Rows are points. The window is the flat piece filled in between its corners: a triangle in 3 columns, a solid with four corners in 4, and so on. A path goes straight from each point to the next, and from the last back to the first. After which points does the path pass through the window?

Window:
[[ 1.1  5.2 -1.1]
 [ 0.2  2.4  2.3]
 [ 2.0 -5.0 -1.6]]
Path:
(1): [-0.9 -4.9 -2.5]
(2): [-1.9  3.5  1.7]
(3): [2.0 5.3 3.0]
(4): [3.7 1.6 0.3]
(5): [-0.1 -1.0 -3.8]
(6): [-1.0  4.4  0.7]
(7): [3.0 7.5 3.7]
(8): [ 5.3 -0.8  1.5]
Through the window after points: 8

Window (4 x 4):
[[ 0.9 -2.9  5.2  0.2]
 [-4.2 -4.0  0.2 -4.1]
 [ 6.4 -0.5 -3.6 -3.9]
 [-2.3  0.1 -2.7  2.4]]
Path:
(1): [ 2.2 -3.2  0.8 -0.5]
(2): [ 1.2 -3.6 -1.6  5.5]
(3): [-1.9  2.6 -1.4 -4.2]
(4): [-1.5 -0.2  4.3 -2.6]
(5): [-0.2 -4.1  0.7 -1.7]
(6): [ 5.0 -2.3 -3.2  0.1]
(7): [ 3.3  2.7  0.3 -4.0]
(8): [-4.4  2.6 -0.3 -3.7]
(9): [-1.6 -8.5  2.7 -5.3]
(10): [-0.8 -3.9 -1.5  1.4]
(11): [-0.9  3.0 -3.0  0.0]
(12): [ 1.1  0.8  6.6 -2.8]
Through the window after points: 2, 4, 10, 12

Window:
[[-1.4 -2.8  4.3  2.4]
 [-1.4 -5.5 -3.8 -0.2]
 [ 7.7  2.8  4.0 -2.4]
 [-1.4  5.5 -1.8 -0.9]]
Path:
(1): [-1.9 -2.1 -0.4 -2.5]
(2): [ 3.4 -1.7 -1.5  0.4]
(3): [ 1.3 -1.6  1.8  2.4]
(4): [ 1.7  1.0  5.5 -4.5]
(5): [-2.4  3.0  4.8 -3.5]
(6): [5.3 0.2 3.2 1.9]
(7): [ 4.9 -3.6  1.6  3.1]
(8): [ 1.6  3.2  3.0 -2.5]
Through the window after points: 1, 3, 7

Window (6 x 6):
[[-5.7 -3.0  3.9  2.4  1.4  4.0]
 [-1.6  0.5  0.9 -1.6 -1.1 -1.2]
 [ 0.9  3.3 -4.9 -3.2  1.2  0.2]
 [-0.6  1.9 -3.4 -6.5 -1.6  1.7]
 [ 5.6  2.7 -2.5 -2.7 -2.9  4.0]
 [-6.1  1.6  3.1  2.4 -1.2  3.4]]
Path:
(1): [-3.9 -0.7  5.7  0.6  2.5  4.6]
(2): [-0.1  2.5 -0.1 -2.9 -0.2  2.3]
(3): [-2.1 -5.8 -4.2 -3.4 -2.6 -0.1]
(4): [-4.0  0.5 -1.2  2.1 -1.2  1.6]
(5): [-3.4  2.9  3.4 -2.3 -0.2  3.9]
(6): [-5.6  2.5 -0.2 -5.6  5.9  0.5]
(7): [ 3.6 -0.7 -3.1  1.8 -6.4  3.3]
(8): [ 1.1  0.0 -4.7 -3.2 -2.2  2.3]
(9): [ 3.9  5.5  4.7  0.8 -1.9  5.0]
(10): [-6.8  2.7  5.9 -1.0  1.2  2.2]
(11): [-0.6 -3.3 -2.6  2.6 -2.1  2.7]
(12): [ 0.2  1.3 -3.0  1.4 -1.2  0.2]
(13): [-1.8  1.9  2.3 -3.8  2.0  4.7]
(14): [ 1.2  6.0  0.7 -4.7  0.9  5.3]
(15): [-5.6 -1.4 -0.7 -1.2 -0.5  0.4]
(16): [-5.8 -3.6 -0.2  2.9 -1.0  2.3]
Through the window after points: 4, 6, 8, 10, 16

Window, 8 rows:
[[-2.4  6.2  2.5  3.6 -4.0  3.6  3.3 -1.5]
 [-3.5 -3.6 -5.9 -5.3 -1.0  3.9  3.1 -0.4]
 [ 1.4  3.4 -2.7 -2.1  2.9 -3.5 -0.7  0.8]
 [ 5.2  2.9 -1.5 -3.8  2.3 -2.5  2.7  0.2]
 [ 3.7  0.4  7.7  0.7 -1.9 -0.8 -0.5 -3.0]
 [ 0.7 -3.5  5.1  2.3  1.8 -2.1  4.5 -2.2]
 [-2.4  4.7 -1.7 -1.5  4.4 -3.2  4.0 -4.5]
 [ 0.7 -3.7  3.8 -3.2  6.7  0.3  1.2 -1.0]]
Path:
(1): [-3.2  2.8  2.3 -6.3  1.5 -2.1  1.6  1.2]
(2): [ 5.5  1.0 -1.7  0.9  2.6 -1.7  3.5 -2.7]
(3): [ 6.7  1.8 -0.8 -0.2  4.5  2.9 -0.1 -4.6]
(4): [-2.0  3.8  4.6  0.1 -0.8 -4.5  2.5  0.9]
(5): [-2.3  2.0  0.3 -3.8  3.3 -0.6  4.0  0.9]
(6): [ 2.4 -6.7 -5.7  0.3 -3.9  2.7 -1.6 -4.9]
(7): [-0.2 -0.4 -4.1  3.0  2.2  1.1  4.4 -3.0]
(8): [-1.4  1.2  2.8 -2.7  0.2  1.5  1.8 -0.6]
Through the window after points: 1, 5, 7

Window (8 x 8):
[[ 8.2  1.1 -0.8  2.8  4.1 -3.0 -1.5  0.5]
 [-1.2  4.9 -2.4  1.5 -1.5  0.0  6.2  3.9]
 [ 0.7  1.9 -2.2  7.8  3.8 -6.8 -3.4 -0.3]
 [-0.1  4.1 -3.4 -2.7 -7.5  1.6  0.4 -1.6]
 [-2.9  3.8  4.2  2.7  6.9  2.7 -0.9  2.2]
 [-5.3 -1.0 -3.0  1.7  0.3  3.5 -0.1 -3.5]
 [-5.0 -3.8  1.3  1.7 -2.0 -1.6  2.5  3.5]
 [ 1.4 -0.8  1.2 -1.7 -3.0 -6.7  0.4 -6.2]]
Path:
(1): [ 2.6  2.0  3.2  2.5 -3.0  0.7  0.0 -2.3]
(2): [-4.1  3.6 -4.7 -2.7 -1.5  1.0  0.2  0.5]
(3): [-0.4 -3.4 -5.6 -2.5  1.9 -4.1 -0.3 -0.2]
(4): [ 2.9  2.2 -0.1  3.2 -2.4 -2.4  0.2 -1.7]
(5): [  1.5   0.8   0.2   5.9  -2.6   2.4  -1.2 -10.3]
(6): [-2.8  2.0  0.0 -4.9  0.7 -2.3  3.4  8.3]
(7): [ 1.3  0.0 -1.3 -5.2  3.1 -2.8 -1.3  2.6]
(8): [-0.4  2.2 -0.4  3.2 -2.4  0.0  0.6 -1.1]
(9): [ 2.8  6.0 -0.2  3.6 -4.5  2.4  5.1 -4.3]
(10): [-3.1  0.4 -4.1 -4.5 -4.3 -0.4 -3.2  1.4]
(11): [-4.8  5.1 -2.6 -1.9  0.6 -1.5 -0.8  1.9]
(12): [ 0.9 -2.3  0.1  6.5 -0.1  1.9  1.3  0.2]
(13): [ 0.5  2.8 -1.4  4.2 -0.8 -1.0  2.0 -1.0]
(14): [ 0.9  3.7 -1.7 -2.0  2.7 -3.3 -3.8 -0.5]
(15): [-0.7  2.9 -5.3 -3.8 -1.2 -2.9 -0.4  0.9]
(16): [ 0.4  0.5  0.2  6.0 -3.7 -2.1  0.5 -3.6]
Through the window after points: 1, 7, 9

Window:
[[ 3.1 -1.6  1.2  4.0  4.4 -0.1  1.6  5.1  1.7]
 [ 2.7 -2.3  0.5 -2.7 -5.5  4.9 -0.6 -0.4 -0.6]
 [ 2.6  6.4  6.0  2.2 -2.0 -3.1  2.9 -3.6  2.7]
 [ 3.1 -0.9  4.0  0.0  6.1 -0.6  1.9  3.9 -2.0]
 [-4.8  3.4  5.3  2.8  0.3 -1.6  2.2 -1.9  2.6]
 [-1.6 -1.8 -5.1 -5.2 -0.4  0.5 -5.0 -0.5  0.6]
 [-6.2  4.9 -3.3 -4.5  0.8  1.5 -1.8  2.5  3.2]
 [ 3.3 -0.1 -2.1 -0.1 -6.6  3.3 -0.7 -2.5 -5.4]
 [ 1.2 -2.7 -1.7 -2.6 -7.3  0.2  1.7  1.5 -2.5]]
Path:
(1): [ 2.4 -3.1 -2.7 -6.7  2.0  4.6  3.8 -1.3  2.6]
(2): [-3.8  2.6  2.0  3.0 -4.1 -1.2 -3.1  2.3 -1.6]
(3): [ 0.2 -3.2  2.6  1.9  1.9 -1.9 -2.2  8.2  0.4]
(4): [ 4.5  1.9 -1.1  1.2  0.3  3.1  4.0 -3.5 -1.2]
(5): [ 4.7  1.4 -4.6 -0.1 -3.2  6.0  2.2 -4.4 -1.1]
(6): [-2.3 -2.1  5.4 -3.1 -6.4 -2.0 -3.6  3.0  0.0]
(7): [ 1.2  0.6  1.8 -4.1 -2.8 -0.7 -4.3  4.0 -0.5]
(8): [-1.1 -2.8 -3.3  1.7 -0.8  4.3  4.4 -1.3  0.2]
(9): [-2.1 -2.2 -1.2 -4.8  2.9  5.8  4.6 -1.1 -0.9]
(10): [ 0.7  5.5  1.3  4.4 -6.1 -4.5 -4.9  2.1  1.4]
(11): [-1.0  1.3  0.9  1.2 -3.5  1.0 -3.3  3.3 -2.6]
(12): [ 5.6 -1.1 -1.1 -1.0 -1.3  2.1  5.4 -6.3 -2.0]
(13): [ 0.1 -2.1 -3.8 -2.6  1.9  2.4  3.0 -3.2  1.3]
(14): [ 1.0  2.1  2.7  0.6  0.6 -1.9 -0.6  2.0  0.1]
(15): [ 0.5  2.1  2.7  3.3 -3.6  0.1 -3.8  2.1  1.1]
(16): [ 1.5 -1.5 -0.1 -6.5 -1.0  3.5  7.7 -2.2 -1.7]
Through the window after points: 3, 9, 11
